Every row gives one point. The points of each table are mixes of a few directions, plus a little noise. How many directions does each table use, and how many do they share? Where both have some left over, give the other angles between the two spaces (their principal angles), to ten degrees, smallest first.
(in the rows, 100 means zero)

First:
74 134

89 114

64 146

104 95

126 67

109 89

134 55
Second (7 x 2):
66 75

126 119

70 77

124 118

123 118

57 67

134 126
Directions: first 1, second 1, shared 0; angles 90

First (7 x 3):
82 77 133

95 107 61

119 107 131

129 123 104

68 91 37

77 70 141

130 126 93
Second, 5 rows:
90 85 123

117 117 89

68 89 47

73 75 115

152 135 126
Directions: first 2, second 2, shared 2

First:
67 89 102 78 96 53

81 87 108 82 83 91

155 78 74 124 110 178

144 80 76 119 111 160

78 132 113 100 110 50

83 144 136 101 80 91

92 89 91 94 109 78
Second:
91 96 117 86 78 101

64 66 66 96 94 120

129 61 104 86 79 139

71 128 125 88 97 43

140 105 127 95 97 97

111 168 105 152 101 170

94 56 55 92 138 57

90 142 102 119 119 77

111 77 100 87 98 95
Directions: first 3, second 4, shared 3

First, 7 rows:
71 134 141 100 126 117 137 84

126 142 43 50 138 111 131 77

138 79 112 109 51 84 62 104

59 46 100 102 121 87 105 109

50 98 118 123 93 83 93 83

100 72 63 112 107 106 85 140

153 130 122 102 63 112 85 104
Second:
98 77 73 131 147 62 98 71

98 81 84 120 133 70 96 82

101 110 135 68 56 114 90 133

96 71 97 113 127 49 82 92

104 132 62 119 112 159 139 71

99 93 154 58 50 83 69 148

99 86 95 108 116 76 93 93

102 119 53 132 133 137 135 61

104 133 127 65 44 155 108 131

99 97 119 85 83 94 89 117
Directions: first 5, second 2, shared 0; angles 40, 50

First:
110 88 107 116 120 83 114 118 113

108 168 100 113 95 118 85 111 43

90 123 92 83 75 123 82 80 76

102 56 105 105 118 78 118 107 140

102 83 103 105 110 90 108 106 115

107 152 101 112 98 112 89 110 57

73 100 84 54 51 135 73 50 91

107 29 108 112 133 61 131 115 165
Second:
85 111 91 66 75 107 92 75 94

101 103 100 98 102 95 103 103 100

82 123 87 45 71 99 93 70 93

130 55 121 195 144 112 106 144 114

77 117 85 47 64 110 87 63 91

93 126 93 59 91 81 107 91 95

114 54 111 170 117 135 87 115 108

96 122 96 69 97 79 110 97 97

123 88 115 150 140 83 116 141 110
Directions: first 2, second 2, shared 1; angles 80

First:
107 104 109 106 88 96 80 81 104 100 104 111

99 110 84 85 99 104 111 119 95 83 101 107

85 88 101 105 124 105 127 121 96 118 96 71

125 36 113 116 108 86 62 29 121 121 64 100

106 99 93 93 97 100 97 97 101 91 96 108

82 117 125 122 102 101 106 111 97 125 120 80

122 88 115 112 79 89 54 47 113 101 94 123

82 107 126 124 108 101 108 107 99 131 114 75

98 113 54 59 108 112 137 151 87 60 94 110

94 138 79 78 89 108 118 140 88 70 116 115
Second:
72 116 122 104 90 100 132 104 117 79 96 113

108 76 89 104 101 90 104 105 85 106 103 101

83 110 115 102 94 102 118 101 110 89 97 106

115 79 84 101 105 92 93 102 85 110 103 98

125 53 91 101 102 109 79 95 67 134 106 78

104 90 91 103 102 89 106 105 94 98 101 105

106 111 131 90 95 154 51 73 99 134 98 57

87 85 96 109 95 76 142 115 98 81 100 122

85 87 99 109 95 77 143 114 100 80 100 123

136 100 50 94 122 74 66 105 90 105 105 105

78 195 132 83 100 137 67 80 155 82 90 91
Directions: first 3, second 3, shared 0; angles 50, 60, 70

First, 8 rows:
127 60 112 111 138 93 92 87 105 109 126 101 85 97

108 122 76 152 106 80 90 144 104 86 103 84 111 87

144 69 87 158 161 81 74 98 115 98 127 101 95 87

83 118 102 94 69 94 113 135 89 97 94 84 104 101

117 31 150 11 48 95 125 105 74 141 69 100 100 143

121 68 102 68 98 111 90 55 105 115 67 130 112 123

59 138 107 79 70 112 119 110 91 92 102 89 95 95

40 195 65 128 110 134 95 67 117 62 111 110 99 68
Second (10 x 14):
90 107 126 97 152 101 110 96 83 72 96 94 141 115

100 87 118 63 43 82 120 155 74 111 61 82 125 128

89 94 148 54 91 81 135 161 51 84 50 72 173 149

102 95 104 86 73 93 107 121 92 107 86 93 106 109

85 109 142 88 166 98 119 107 68 62 86 87 167 129

108 99 72 120 87 107 83 76 125 115 122 113 56 75

118 94 44 127 38 108 70 73 146 143 130 122 10 56

103 101 89 112 102 105 92 86 111 104 111 107 83 89

103 105 82 125 122 111 85 66 121 99 126 113 73 78

103 107 75 131 126 114 79 58 128 101 133 117 64 72
Directions: first 4, second 2, shared 1; angles 90

First, 10 rows:
124 96 87 89 134 105 80 88 91 128 104 94 116 110 99 102 108 90 118 74

75 87 54 112 94 57 159 100 75 33 111 84 91 93 91 135 68 99 108 127

131 81 68 95 139 91 79 71 111 147 68 126 108 114 102 102 103 95 115 32

102 128 119 105 82 91 88 100 101 104 106 106 102 90 109 79 127 90 96 103

96 113 171 110 51 130 91 123 126 119 108 109 96 89 89 61 109 100 84 116

90 107 122 96 93 122 81 109 116 109 82 110 96 101 121 82 113 122 82 108

107 102 80 85 130 107 82 91 88 106 104 92 103 108 108 115 105 99 103 97

76 78 82 109 81 87 156 111 85 45 125 79 85 94 70 138 53 95 101 140

87 110 146 106 79 118 103 133 102 96 101 83 121 95 122 56 122 127 100
 125

111 99 72 92 116 95 83 73 106 114 93 119 81 103 90 127 92 84 92 79
Second (11 x 20):
103 103 104 114 89 75 125 109 85 88 113 86 120 92 97 83 108 93 120 100

86 82 90 93 108 114 108 106 101 85 95 93 90 106 97 120 77 114 93 115

111 114 103 107 84 79 114 96 82 92 140 88 104 89 73 106 100 64 114 108

104 87 80 96 107 102 89 80 117 113 81 126 77 104 90 123 83 94 87 79

110 107 86 79 131 118 70 89 88 110 112 91 97 109 100 123 104 92 98 104

88 126 81 104 104 70 96 94 94 81 79 109 104 95 141 87 132 114 94 100

89 93 156 145 5 74 144 111 151 106 80 149 79 74 67 58 85 88 86 81

109 136 81 88 121 92 43 68 114 128 64 139 86 101 140 97 143 99 77 71

86 89 74 73 135 136 80 96 96 86 98 90 78 115 105 146 77 117 78 128

96 59 110 104 108 116 132 127 97 99 96 74 127 110 94 85 76 126 124 99

115 103 135 95 110 121 98 125 74 111 140 55 141 103 96 72 117 98 131 115
Directions: first 6, second 6, shared 6

First, 9 rows:
94 79 105 119 125 88 88 95 122 66 91 130 63 88 125 110 113 170 96 89 116
 112 66 121

122 94 115 98 135 73 111 98 109 94 108 126 96 103 124 134 107 98 113 68
 104 90 84 115

139 106 129 94 149 48 135 101 100 126 111 136 87 99 139 147 116 80 119
 67 94 70 88 113

43 112 71 109 25 163 76 96 89 124 57 50 91 67 74 48 109 152 48 171 109
 114 128 67

120 104 108 90 118 86 112 102 98 103 115 106 116 111 103 120 94 68 114
 79 96 91 100 105

91 111 90 71 65 147 83 103 96 95 85 47 178 100 77 112 81 67 80 89 120 94
 130 88

140 85 111 97 152 64 106 106 108 55 152 134 116 144 95 117 77 44 150 47
 87 107 77 129

113 110 100 100 99 83 119 102 82 128 123 106 89 115 87 80 96 54 117 113
 70 94 109 94

43 102 70 122 34 149 72 94 92 111 66 66 65 73 72 30 109 168 59 177 99
 127 117 71
Second:
79 83 116 98 46 120 111 113 118 129 93 134 78 93 121 133 123 130 83 89
 82 91 37 95

140 130 128 75 86 129 117 92 114 161 112 14 129 100 121 128 63 62 131
 103 117 75 134 107

106 94 82 106 136 70 83 102 71 62 101 141 123 108 92 86 116 63 95 71 100
 107 105 103

110 86 90 117 100 92 110 96 97 93 130 100 78 118 87 76 85 54 127 108 78
 98 92 103

69 50 93 118 102 89 114 105 129 44 75 168 77 84 122 154 140 155 63 63
 107 81 29 99

110 153 99 77 160 48 99 103 50 119 103 112 118 108 58 52 98 91 105 134
 85 126 187 86

111 114 93 97 92 109 67 102 72 109 105 93 130 108 95 68 96 58 104 90 101
 117 113 107

55 50 95 124 61 123 104 104 142 62 76 140 57 81 121 136 129 182 64 90
 105 94 19 98

124 126 121 86 97 121 131 86 127 146 111 7 94 99 103 111 55 103 134 139
 113 82 147 99

95 114 83 103 119 97 66 96 77 77 94 92 116 99 79 55 95 104 94 113 113
 129 137 102
Directions: first 4, second 6, shared 2; angles 40, 40

First, 9 rows:
112 97 146 100 75 79 70 103 61 56 114 92 106 57 126 107 99 110 86 126
 127 99 91 87 92 97 100 144 80 84 41 95

106 130 98 103 73 113 115 92 70 115 110 128 69 95 101 93 107 95 93 85
 111 96 117 71 64 104 104 107 59 89 72 124

101 82 98 108 109 87 109 98 142 142 97 53 106 106 95 89 101 86 103 73
 103 100 84 128 136 116 97 77 164 117 156 52

89 82 104 93 68 93 93 92 82 95 120 68 112 75 84 104 106 88 96 109 100
 106 116 109 108 84 87 132 105 87 78 95

86 109 59 87 129 139 109 105 106 88 81 152 91 144 95 92 83 113 122 122
 67 90 112 97 82 72 102 71 72 105 117 149

81 101 75 89 120 119 113 109 96 112 83 123 77 145 113 101 74 115 145 110
 74 75 94 106 119 102 114 41 104 118 136 117

110 121 67 100 145 141 115 102 150 133 76 134 76 148 111 54 78 102 112
 91 90 86 86 99 80 84 103 54 116 117 162 111

109 94 131 116 88 57 94 99 93 81 108 81 129 66 88 140 133 98 70 80 116
 125 99 95 110 138 103 130 93 94 67 78

107 83 124 106 90 70 81 97 102 75 111 70 135 63 88 118 119 94 72 101 112
 123 101 107 109 103 90 143 108 90 73 80
Second (8 x 32):
92 98 67 86 83 134 103 88 104 107 113 99 100 100 69 70 97 81 93 112 86
 106 131 107 73 46 76 129 92 84 97 127

122 119 163 110 104 81 91 118 67 116 92 105 41 102 195 86 60 131 139 102
 145 48 35 80 120 154 137 40 121 122 111 60

93 88 98 97 94 92 94 99 97 78 105 93 124 89 82 117 112 97 91 109 90 114
 113 106 103 91 91 122 92 93 82 105

118 108 115 100 117 111 85 104 114 91 93 111 92 97 129 70 80 107 95 116
 116 91 80 94 83 83 99 104 108 100 105 96

92 97 99 109 98 80 117 101 95 111 97 96 106 107 85 135 120 100 105 75 91
 107 104 102 121 139 110 80 99 110 106 91

70 92 81 96 64 88 129 94 67 128 113 84 93 106 69 140 121 89 119 74 80
 101 129 106 126 130 105 82 92 103 96 104

97 76 108 104 116 70 79 106 114 39 98 92 166 77 67 147 129 105 68 112 86
 142 109 111 113 101 90 146 87 90 68 102

119 122 74 97 121 145 104 94 142 129 92 121 79 120 104 35 81 89 90 99
 104 92 98 96 58 55 87 95 109 100 135 113
Directions: first 6, second 4, shared 4
